Each row is a point. Each copy is the shape, with its points in the same order, stretched, turned, moved and blurred by noise. Say if it was mirrored as well.

Shape, 6 rows:
[[-26  -8]
 [ 25 -16]
 [-18  21]
 [-13  22]
 [ 44  42]
 [-15   8]]
Copy 1:
[[-23  18]
 [ 18  -6]
 [-35  -7]
 [-32 -12]
 [ -4 -60]
 [-24  -2]]
Copy 1 is: mirrored
Copy 2:
[[-21  -3]
 [ 25 -19]
 [ -8  25]
 [ -1  22]
 [ 54  28]
 [ -8   6]]
Copy 2 is: only turned
Copy 3:
[[ -9 -12]
 [ 40 -23]
 [ -3  19]
 [  0  21]
 [ 48  45]
 [  0   9]]
Copy 3 is: only turned

Shape:
[[-20  23  41]
 [ 10  -1 -23]
 [-20 -42  25]
 [ 19  29  33]
 [-12 -35  33]
 [ 29  -5 -15]
 [ 20  -3 -36]
 [-19 -23 -22]
 [  7 -15 -37]]
Copy 1 (9 x 3):
[[-13   2  60]
 [  4 -11 -13]
 [ 12 -52  41]
 [ 14  22  39]
 [ 17 -39  43]
 [ 18  -5 -11]
 [  6 -11 -30]
 [ -8 -41 -10]
 [  0 -29 -29]]
Copy 1 is: only turned
Copy 2 (9 x 3):
[[ 23 -22  38]
 [ -9  -4 -38]
 [-46 -26  19]
 [ 23  14  28]
 [-38 -20  31]
 [-17  12 -27]
 [-12   7 -43]
 [-26 -29 -27]
 [-27 -10 -43]]
Copy 2 is: mirrored

Shape:
[[ 34 -30  11 -32  32 -24]
 [  2  28  16  12 -22  -6]
 [-19 -34  16  -5  50   3]
 [-12  16   5  -2 -15 -10]
 [ -1  27   0  15   4   7]
 [ -9 -13   2  22 -10  14]
 [-15   4 -13   3 -11  19]
 [ 25 -25 -11 -15  16  -1]
 [-13   9  13  23  -3  17]
 [  1  18  21  -8 -11  17]
 [ -4  -3 -19  13  -4  19]]
Copy 1 (11 x 6):
[[ 34 -39 -10 -12  36 -20]
 [ 11  17  13   6 -39 -12]
 [-15 -10   8  -1  53 -12]
 [ -6   6  -1   0 -29 -16]
 [  7  31  -4  10 -13  -8]
 [-10   0   8  29 -11   7]
 [-16  10 -14  13 -19  10]
 [ 21 -25 -22   9  20   0]
 [ -7  22  15  18 -12   3]
 [  6  13  12 -12 -23  12]
 [ -5   8 -17  27  -8  10]]
Copy 1 is: only turned
Copy 2:
[[ 39 -10 -20 -22  29 -42]
 [ -4  23  12  -5 -37  -2]
 [ -2 -17  10   9  60 -17]
 [-17  11   4 -12 -23   0]
 [ -6  25  -1  15 -15   7]
 [  1 -14  14  13 -16  10]
 [-11  -1  -3   4 -14  27]
 [ 30 -14 -25  -2  11  -8]
 [ -5   9  21  15 -12   7]
 [ 11  21  13 -14 -12  15]
 [  0  -8 -11  17 -13  21]]
Copy 2 is: only turned
Copy 3 (11 x 6):
[[ 45 -12  -9 -53   7  -3]
 [ -4  29  10   6 -17  -7]
 [  5 -47  10 -30  34 -17]
 [-10  11  -5  -3 -16 -16]
 [ -9  20  -1   7   9   1]
 [ -2 -16  10  19  -4   8]
 [-19  -6 -12   9  -6  11]
 [ 27 -12 -18 -23   5  16]
 [-14  -2  19  14   3   2]
 [-17  13  15 -15 -12   8]
 [ -6  -8 -12  17   2  18]]
Copy 3 is: only turned

Shape:
[[ -9  12 -18  18 -17  -3  16  -6]
 [  7  15  19 -26   7  10   1  12]
 [ 13   2   8  -3   5  29 -15   8]
 [ -4   6  28 -21 -26 -32  16   7]
 [ 16  -6   8  -1  29 -16  -4  18]
 [-19 -13  18  28  -5  11   3  18]
 [  8   1  -2  -2   7  11  27  13]
 [-11  -5  12 -15   1  21   7   3]
 [  8   0 -19   1  16   2  10  -5]
 [ 15  -4  31  11   3   3  21   7]
 [  4  25   7   4  17  -7   4  -6]
 [-10  11   4  -8  -4 -13  -3  10]]
Copy 1:
[[-13   2 -30  18 -10  -5  11   1]
 [  0   2   4 -23   4  30  -7  12]
 [  5  11   8 -22  15   0  11  25]
 [  2 -28   3   6 -31  30 -11  -6]
 [  7 -16   5   5  34  15 -15   7]
 [-20 -15   5  15   5   0  19  35]
 [ -8 -10 -15 -10  15  19  19   4]
 [-20  -6   2 -25   1   6   7  15]
 [ -4  -4 -23  -2  22  -2   4  -5]
 [ -6  -7  20   7  10  22  23   1]
 [ -9  15  -6   9  16  21 -14  -4]
 [ -3 -11 -13   3  -7  15 -17  12]]
Copy 1 is: mirrored
Copy 2, 12 rows:
[[-21  21  -8  -5 -24  -9  15  -4]
 [  3 -10   4  13  21  10 -10  11]
 [ 10 -11  12 -22  13  11 -13  13]
 [ -7  -5  15  60 -16  -9   2   5]
 [ 15 -14   5   6  34 -27  20  10]
 [-26 -27  24 -11  -6  -7  10  15]
 [  0   1  -6  -3   7  11  25  13]
 [ -7 -23  -1   0   4  21  -4  -1]
 [  7   8 -19 -14  13  -5  19  -7]
 [  5  -9  34   9  10   9  24  15]
 [ -9  21   6   3  26  -7   7  -7]
 [-12  -7  -1  15   1 -17  -8   6]]
Copy 2 is: mirrored
Copy 3, 12 rows:
[[ -9   3  -8 -26 -18 -17  24   3]
 [ 12   4  17  10  -1  20   0  32]
 [  9 -19   8 -16   3  30  -1  16]
 [  6  11  27  23 -20 -34  -4  27]
 [  0 -19  -6  20  26  -2   3  24]
 [-27 -34  22 -14  -4  -2  18  16]
 [  8 -16  -3  -2  -7   7  31  26]
 [ -2 -11  17   3 -16  22  14  13]
 [  3  -7 -19  -2   2   6  22   3]
 [ 14 -26  27   0  10  -7  24  24]
 [  1  14   8  -3  20  -1  15  15]
 [-12   8   5   5  -6  -7  -2  20]]
Copy 3 is: mirrored
Copy 4, 12 rows:
[[  2  12  -5  30 -11   2  17  -7]
 [  3  13  -1 -25  12  18  -5  27]
 [  8   8   0 -12   7  28 -20   4]
 [ -7   8  23 -18 -12 -21  16  28]
 [ 22  -6   1  -4  24  -8 -26  24]
 [-13 -12  28  23   8  19  -8   8]
 [ 22  -2   0   4   8  20  13  21]
 [ -3  -2   2 -12  18  26   7   9]
 [ 24   0 -17   9  16   4   1   2]
 [ 21   3  35  -5  10  12  -2  19]
 [ 14  30  -1   8  23  -5  -6   9]
 [ -9  11  -3   2  -1  -8  -4  17]]
Copy 4 is: only turned

Shape (12 x 9):
[[ -5  19  12 -24 -31   1   1  29  18]
 [ 29 -32  -8  17 -12 -16 -38 -16  -7]
 [ 15   1  -6  12 -32 -15  12   1 -25]
 [ -5  26  25 -12 -17  12   8  15  25]
 [ 23 -17   8 -15  12 -11   7 -25  17]
 [ -5  19   8  -2  15  24  12 -20  -3]
 [ 29   8 -11 -27  14   8   1  -8   9]
 [-13  -6 -14  -4  18  -5  -1 -30   6]
 [-15  16  27 -23 -26   0  -8  -4 -12]
 [  8  -4  -4  14 -17 -33 -21   0 -27]
 [ 35 -12   1  15   3 -42 -29  -7  -4]
 [ -5   0  24 -18  -8   6   5  33   0]]
Copy 1, 12 rows:
[[-11  -1  28 -45 -18   9  -3  15  31]
 [ 49  -2  31  28 -11  15  -9 -15 -10]
 [  7  10  16   3 -30  31  11  16 -21]
 [-23  11  24 -27  -6   7  -6   7  43]
 [ 10   5  17  18  28   1  16 -31  11]
 [-24  15   2   4  24  16 -23 -13   4]
 [ 17  -1  10 -10  39  22   0  -8   6]
 [  3  -1 -11  12  17 -12 -11 -20  -4]
 [-19  11  18 -32 -24  21 -14 -25   9]
 [ 37  21  15  -6 -29  10  -7  -3 -26]
 [ 60  31  27  10  -4   2   1 -15 -12]
 [-23   6  40 -32  -5  -1 -10   4   6]]
Copy 1 is: only turned
Copy 2 (12 x 9):
[[  6  -8  16 -41   7  12 -11  45  -7]
 [ 26 -13   4  -2  31 -57  -9 -23  18]
 [ 44  11  -6   5   0 -23  -8  16  -2]
 [ -4   4  24 -30  16  25  -9  43   7]
 [ -6   6  11  -9  21 -33  32  -2  12]
 [-10  22   2  -2  20  24   7  -6   7]
 [-11   1 -19 -19  35  -6  29  15  13]
 [-26  12   0  -7   8 -23   6 -20 -11]
 [ 26  11  18 -46  11  14  -3   5 -15]
 [ 40  -1   1   0  17 -31 -16  -6 -23]
 [ 26  -5  14   6  43 -53   4  -1  -9]
 [ 12 -23  24 -20   4  18  10  28  -5]]
Copy 2 is: only turned
Copy 3:
[[ 15  14   0 -11 -35 -11   6  34 -12]
 [ 41 -15 -12   7  -1  43  -9 -25  44]
 [  4 -13 -24  40 -31  11   7 -11   8]
 [ 11   7  27  -8 -27 -17  -3  18 -17]
 [ 22 -16  33  13  15  -4  34  -1  29]
 [-13 -16  21   4  10  -9  13 -16 -14]
 [ 26   5   6  -8  19  -7  31  -5   0]
 [-13 -19   1  -3  22  -9  17  -7  19]
 [-16   1   8  -2 -31  21  22   8   2]
 [  5   2 -29  31 -19  25  -6 -18  32]
 [ 36   7   0  33   3  19 -10 -27  48]
 [ 17  14  16   0 -12   9   3  39  -7]]
Copy 3 is: mirrored

Shape, 17 rows:
[[  7  -5 -18  10 -41  10   0   1 -30 -33   2   4]
 [ -6   4 -19   7  11 -19   7  -2  25  11 -17  -3]
 [ 26 -21  28  29  12  -8 -25  -6 -20   9  14  26]
 [ 28  10 -16 -18   4  -3 -24   1   4  25  37   0]
 [-27  11  -3 -10 -46  22  13 -29 -27  24 -14  10]
 [ -3  24 -17  -7   7   3  -9 -30   5   0 -11  15]
 [-16  -4  17  -7   1  23 -36  -4  25 -23  -1  -6]
 [-17  -7   4  36  12   6  14  24 -24   9   2   9]
 [ 18 -28  19  -5   4   0   9  14 -34 -22  21 -29]
 [ 22  17 -18  -6 -20  28 -27  32   1  -6  20 -12]
 [-19  25  24  -5 -25  -2   8  29  -3  18 -16 -30]
 [ 28 -35 -19 -15 -45  12   7  14 -34   2  33  16]
 [-20  -8  35   2   4 -30  17   6 -32 -20  21  -4]
 [-16  22  34  29 -11  30  23  31  -4 -24  -7  15]
 [-18 -29  20   9 -10  16 -21  27   9 -28 -12   4]
 [  2 -21  -7  14   0 -29  15 -19  14  -2  27 -17]
 [-10  21   3 -15 -18   7   4  27 -28  25  39 -34]]
Copy 1 (17 x 12):
[[  8  -1 -14   1 -34  20 -26  18 -18 -12  12  -3]
 [ -4  19  -4   0   9 -22   6  12  25  25  -1  20]
 [ -8 -25  26  15   7   0 -16 -20 -31  26  27  25]
 [ 11  16   0 -16  37  -7 -19   5 -13  25  54 -14]
 [-19  38 -35 -34 -43  18  -9   2 -22  34   0   3]
 [ -4  36  -9  -3  18  -1 -10 -12   1  20  -5  10]
 [-21  -8  24 -35  15  13 -31  -6  13   3  -9   4]
 [-44 -14   2  30  -3  -4   9  25 -24  12   9   9]
 [  0 -28  17  -9   5  -1   8  19 -38 -31  21   0]
 [ 15   6   9  -6  14  15 -35  43 -10  11  27 -26]
 [-26  24   8 -30 -10 -30   0  41 -13  14   7   6]
 [ 18  -6 -36  -5 -23  28 -15  22 -36   5  60   2]
 [-34  -6  10  -1   4 -14   8  -1 -32 -37  26  26]
 [-44  16  41  18 -13  27   0  41  -8  -2   3  14]
 [-26 -27  20 -17  -7  16 -28  28   7   1  -7  23]
 [ -5  -4  -3   1  -3 -26  14 -13  11 -12  28  12]
 [-25  23  -9 -19   3 -20  -2  30 -33  -1  45 -31]]
Copy 1 is: only turned
Copy 2 (17 x 12):
[[ -7 -16  19  -3 -32  -5  16   2 -29 -47 -14 -15]
 [  4  20   2  -1 -11  -6   6  -7  14  16  -7 -12]
 [ 12 -16  16  13  13 -31 -36 -47 -14 -21  -1  -2]
 [ 11   8   4 -13 -15   5 -41 -15 -22  11  28 -20]
 [ 38 -12   5 -21 -44   2  27   0  -7 -26   0  25]
 [  2  33   2 -14 -27   3  -5 -21  -3 -12  -8   7]
 [-22  18   6  -1  -6  -5 -14  -7  15 -37  29  14]
 [ 13 -16  11  32  16 -10  14  -5 -18  -8  -9  11]
 [-10 -26  35 -16  30  -8  12  -5 -27 -18  10 -23]
 [ -3   6  20   7 -21  11 -22  21 -26 -25  24 -16]
 [ 26   3  34   1  -9 -25  21  28   5   2  27  12]
 [  3 -54   7 -17 -26   5 -15   1 -44 -17  -8 -22]
 [ -8  -9  24 -10  17 -44  19 -31 -27  -5  10  11]
 [-19  -9  48  37  -9 -15  18   3 -13 -22   2  41]
 [-26 -18   6  11   4 -17  -6  12  10 -37   5  15]
 [-12  -8   0  -8  -3 -14  16 -33   3  17  12 -33]
 [ 27  -9  21  -7  -4  -6  12  12 -38   5  52  -5]]
Copy 2 is: mirrored
Copy 3:
[[-12  12 -23  23 -48  16   7  12 -17 -21   8  -8]
 [  4   0 -20  -5  10 -27  -9  -9  22  10 -11   2]
 [ 39   2  16  29  -6 -11  14  -2 -17   9  -9  32]
 [ 27  -7  -3 -10 -16  -3   1 -27  -9  33  32  16]
 [-42   5   0  -7 -50  11  27  -1  -2  16 -25 -12]
 [  5  23 -18  -8  -6   6   9 -39   7   3 -14  10]
 [ -2  -1  15   4   5  33 -20 -28   5 -11   3  17]
 [  5   9  -7  28  10 -14  15  36  10  11   1   9]
 [ 30  -9  12   3   2  10  16  22 -43 -16  21  -5]
 [  5   7 -17   5 -28  27 -25  -1  -7  23  39  10]
 [-20   6  24 -19 -17 -11 -18  29  11  26   7 -29]
 [ 10 -29 -12  11 -60   5  25  18 -25  -2  33  22]
 [ 17   9  35  14   3 -21  34  10 -13 -31  18  -4]
 [  6  25  15  25 -14  32   7  35  42   7   7  -4]
 [ -5 -12  13  20  -7  22 -25  13   4 -28   0  25]
 [ 20 -23   2  18   0 -28  14 -18  -5  -3   9 -25]
 [-17  -1  15  -8 -16   2   6  24 -19  37  54 -24]]
Copy 3 is: only turned

Shape:
[[-14 -34 -24  -4  -5   0   2  19 -12   7 -18  29]
 [-11   2 -24 -20  32  20  18 -11  22 -21   6  -5]
 [-15  16  -1  26  29   3 -19 -21 -14   7 -19  -3]
 [  7   6 -12 -11 -15  -6  11   4  18 -32  27  27]
 [-33   3  -4  -7 -18 -17 -13   1 -11 -22  13  -7]
 [ -3  13 -21 -16  -3   4 -18 -23   4   2 -13  18]
 [-12  22 -12  34  18  -6 -24 -25 -13 -27 -20  24]
 [-26  23 -23   5 -16 -27   4   7  -5  12 -18  -7]
 [-15  19  13  14  38   2 -14  -8   8 -13  25  -6]
 [  2  -7  17 -20  40 -13 -17  18  -5   4 -16 -25]
 [-20 -31  17  24  12 -13  26  -1  -5 -26  -3 -32]
 [-13 -26  34 -14 -16  36  10  17 -13  23 -34  23]
 [  2 -13  23  18  11 -10 -25   4   2 -20   9   8]
 [ 10   1 -26  16  -8  -9   7  20   7 -29  -9 -23]
 [ 14  -6  -3 -11  22  26  26  13 -16  -1  23 -22]
 [-32   6  -7 -23 -20 -25  17 -26  -5  -9  -9  20]
 [ 10  -8 -12   4 -21  32  14 -10  18   9   8  18]]
Copy 1:
[[-11  -9  10 -30  19 -26   6  22 -31  -2   6  -3]
 [-10 -21 -10 -10  22   2   4 -15  31 -22   1 -20]
 [  1   3  13  22  47  -5   0  -8  -3 -11 -25 -15]
 [-19  21 -13   5 -12 -12   1  11  35  -9   5   9]
 [-34  20  -9  19   5 -35 -15   2   2 -15  -2 -11]
 [-13   4 -19   6  14 -20   4  -8   3  13 -23 -16]
 [ -4  15   2  32  38 -23   4  19  22  -8 -39 -14]
 [-30   3  17  30  17 -32  18 -15  -8   6   3  -4]
 [-25  19   6  16  32  15 -21  -7  32 -21 -18 -14]
 [ -6   0  32  -5  24   0 -18  -8   4  -7   6 -49]
 [ 15 -13  23  18  29 -15 -29   4  -3 -50  21   6]
 [ -1 -14  32 -40  -3  -5 -13   0 -54 -20 -29  -1]
 [ -1  21   9  17   6   6 -29  26  15 -17 -15 -15]
 [ -1  -4   2  32   7   0  17  13   3 -24  22 -19]
 [  4  13   1 -23  19  20  -5 -26 -14 -37  24 -17]
 [-14   6   8   4   6 -60  -1  -9   9  -2 -13  17]
 [  4  -5 -15  -7  -3  13   6  -2 -18 -10  -9  16]]
Copy 1 is: only turned
Copy 2:
[[-17 -11 -15   9 -15 -33  16   9 -39  22 -11  17]
 [ 13  -2 -37 -16   9   4  32 -35  -8 -11  13  10]
 [  7  28   0  17   5 -11 -14  -6   9  -4 -39   8]
 [-39  -1 -32   8 -10  40  26  -9 -16  -3  26  -3]
 [-29  -6 -28  12  -3   9 -34   2 -25   8  21 -16]
 [ -4  14 -21   8  -3  19  10 -13  -9  29 -22   7]
 [-29  34  -9  25   9   8 -12  -9  15   4 -37  26]
 [-17  -7 -16  31  17  -8   2  -9  -4  36  -9 -45]
 [  4  22 -26   4  14  26  -8  -2   7 -32   4   2]
 [ 29 -37   2   0  25  -8  -7  12 -13   7   3  17]
 [-10 -16  12  -4 -10 -37 -15 -11   6 -31  29   4]
 [-13   0  30 -32  -9 -23   2  22 -48  16 -20   4]
 [-18   3   3   9 -11  19 -15  24  -1 -18   8  24]
 [-16 -35 -14   9  -5  -3  17 -14   8  -6  -6 -14]
 [ 22 -24 -12  -8  -6   7  10 -34 -41 -32  -1  -6]
 [-37  16 -10  16   7  -5  -4 -23 -21  38  20 -12]
 [-10  16  -8 -15 -45  19  35 -11 -16  -5 -11 -11]]
Copy 2 is: mirrored

Shape (16 x 12):
[[  1  22  21  31   0   6   2   2  14  23 -23   6]
 [ -3 -13  -9 -15   2 -14  -1 -19   9 -15 -18  -5]
 [  9 -18 -15  -6   0  -5 -30   2  -5  -3  10  -5]
 [ -6 -15   2  -4  -1  11  -3  -4  11  -2  -6 -18]
 [-10  -9   9 -19  -7  -6   4 -20   0  17   6  -8]
 [ 49  30  -9  24 -17  13 -19 -20   9  20  11 -11]
 [  1  45   5  15  -5  -6  15  17   3  35 -22   5]
 [ 15  29   4  40   4  -1 -25 -18   4  -5  22 -17]
 [-15 -19  -6 -18  14   7  -8 -18 -10   7 -11   2]
 [-16  -1  -9 -27  -1   4  22   2   3   4  -3  -3]
 [ 24  12  -9  43  -3  13 -16 -11   1   7  12 -30]
 [ 20 -10   1   2   6  -4  18 -15 -18   4   3  -9]
 [ -9  -6 -14 -13   7  18   6 -12  -1  -6   0  16]
 [ -6  35  15  -9 -18   5   6   0 -18  16 -37 -14]
 [ -1 -13  -6   6 -22   6  -1  -7  -3  -8   8  14]
 [  3 -15  12 -34   7   9   6   1  -2 -10   0   5]]
Copy 1:
[[ 19  22 -31 -18  -2  10 -10 -32 -11  25  -7   4]
 [ 11  -9   9   3   9 -25  12 -10  21  -6  21  -2]
 [-14  -7  -5   8   3  -4 -10  15   5   0  20 -24]
 [  4 -22   5 -16   8   2   1 -11   5  -1   8  -6]
 [ -3  -8  19  -8 -22  -3 -14  -9  14  -1   7  -7]
 [ 26  16 -52  12 -26  35 -29 -17 -14   6  51 -17]
 [  3  20 -56 -11 -23   1  -3 -42 -25  19 -10  22]
 [ 17  -2 -27  19   2   3 -39 -22 -33   7  27 -25]
 [ -9  -8  11  -8   3 -13  -6  13  25   4  -9  16]
 [ -8 -14   0  -4  -8  -2  15 -19   0 -17 -13  12]
 [ 22 -19 -40  11  -5  21 -31 -17 -15  24  27 -22]
 [ 17 -13   2  21 -19   4   1   6   4  30   7   0]
 [ -4   1   5   5  13  10   3  -5  17 -16 -20  15]
 [ 30   4 -37 -21 -17 -36  -1 -13 -20   9 -10  33]
 [  8   7   2  19   4  10   3  -2  26  -8 -12 -20]
 [  2  -3  27  -5  -2  -3  16  12  -5  -9  -8   3]]
Copy 1 is: only turned
Copy 2 (16 x 12):
[[-13  30 -12   4 -19 -15  -8  13  11  17   6   9]
 [ 18  -3  22  -1  11 -22  14   0 -13   9 -12  -1]
 [  0 -28   0  16   7  -4  -6 -12 -23 -15  14 -18]
 [ -5   8  19  18   4 -12   5   4 -12   4  -9 -24]
 [ -8  13  11  -2  20 -22  15  -8   8 -15  -3 -18]
 [-22 -28 -27  10 -32 -16  11  -6  19   9  18  -2]
 [  6  32 -31 -16  -7 -19  -9  16  32  27  19  -8]
 [ -4 -29 -24  25 -21 -11 -17  -9  22  -4  -1  21]
 [ -7  15   4   8  22  -6  10 -17 -25  -4  -5  -8]
 [  9  14   8 -17  23  -7  12   4   6   7 -14 -26]
 [-27 -24 -17  34 -15 -14 -13   0  12  15   1  -5]
 [-16  -8  25  -4  10  -6  -1  -3  14  21   0  -3]
 [  1   6  -3 -11   9  14  10 -10 -23   2 -14  -2]
 [  6  43   6 -19 -10 -23 -11 -15  13  38   1 -21]
 [-11  -8   2 -17  -5  -1  -3   2 -19  -7 -15  -3]
 [  1  10  33 -12   6  14  15  -8  -7  -6  -2 -17]]
Copy 2 is: mirrored
Copy 3, 16 rows:
[[ -9  -4 -24  36  -3 -17  22  -9 -12  -8   1  28]
 [ -1  24  21 -27   0  -5  19  -8  18  -3  -5   7]
 [  6  17   2 -21 -13 -25 -20  -4  15  -2  -3 -13]
 [  2  13   4  -9   5  -4  10   7  13   0 -16  -8]
 [-12  -5   8 -15   3   3  16   3  21  17  14  -9]
 [  0  27 -13  44 -13 -60  15 -28 -11  17   8 -33]
 [ -3  13 -32  39 -15  -3  27  17  -8   6  26  39]
 [-20   6 -21  18 -37 -45  19 -23 -31 -12  -6 -32]
 [ 15   0   5 -29  19   4   8   1  13  -6   7   6]
 [  9  18   8 -14   6  30  12  24  14  11   5   6]
 [ -3  13 -14  29 -23 -43  21  -8 -11 -14  -5 -36]
 [ -6   8  30  -7  -8  -3  14  12   8 -14  13  -7]
 [ 22   9   9 -10  13  20  -1  -6  -5  -2  -3   1]
 [ 20   6  -6   7  -4 -11  41  27   0  21  10  31]
 [ 12   3  15   6 -15   5  -8 -20  11   5 -11  -6]
 [  5   7  28 -28  12  12 -16  13   1   9  -7   3]]
Copy 3 is: only turned
Copy 4 (16 x 12):
[[-19  22  10   1  13 -12  -7 -16   1  40  -4   3]
 [  8 -10  -5  -6 -10  -1 -16  23  12 -12  -8  -2]
 [ 15 -16   5   3   0   5   8   5   0  -6  25 -18]
 [ 15  -4   6 -27   1   4   0   8   2   3   8   9]
 [ 20  -3   2 -10 -28 -27   2   3   8   8   0  10]
 [ 18   1 -28  17  12   8 -10 -40  23  41  30 -21]
 [-16  38   2  -1  -7 -16   7 -32   5  26 -16 -22]
 [  6  -8  10  24   2  16  10 -17  32  42  21   4]
 [  8 -17  11  -8  -2 -31   4   8  11 -13  -2   5]
 [  5   8  -4 -28 -22 -14  15   0   1 -21 -12   8]
 [ 15 -15  -2   7  24  16  10 -22  26  46  18 -14]
 [ 20 -30 -14   6   2  -4  12 -14   0  17 -25   2]
 [ -4 -11  -7 -12  -6 -18  11  -3   9 -20   5  21]
 [-13  11  17 -20 -25 -20 -17 -31  20  19 -18 -22]
 [-13 -14 -15  -9 -16  -3   9   4   0   8  18   5]
 [ 14 -10   1 -16 -15  -3   1  -6 -19 -22  -4  25]]
Copy 4 is: only turned
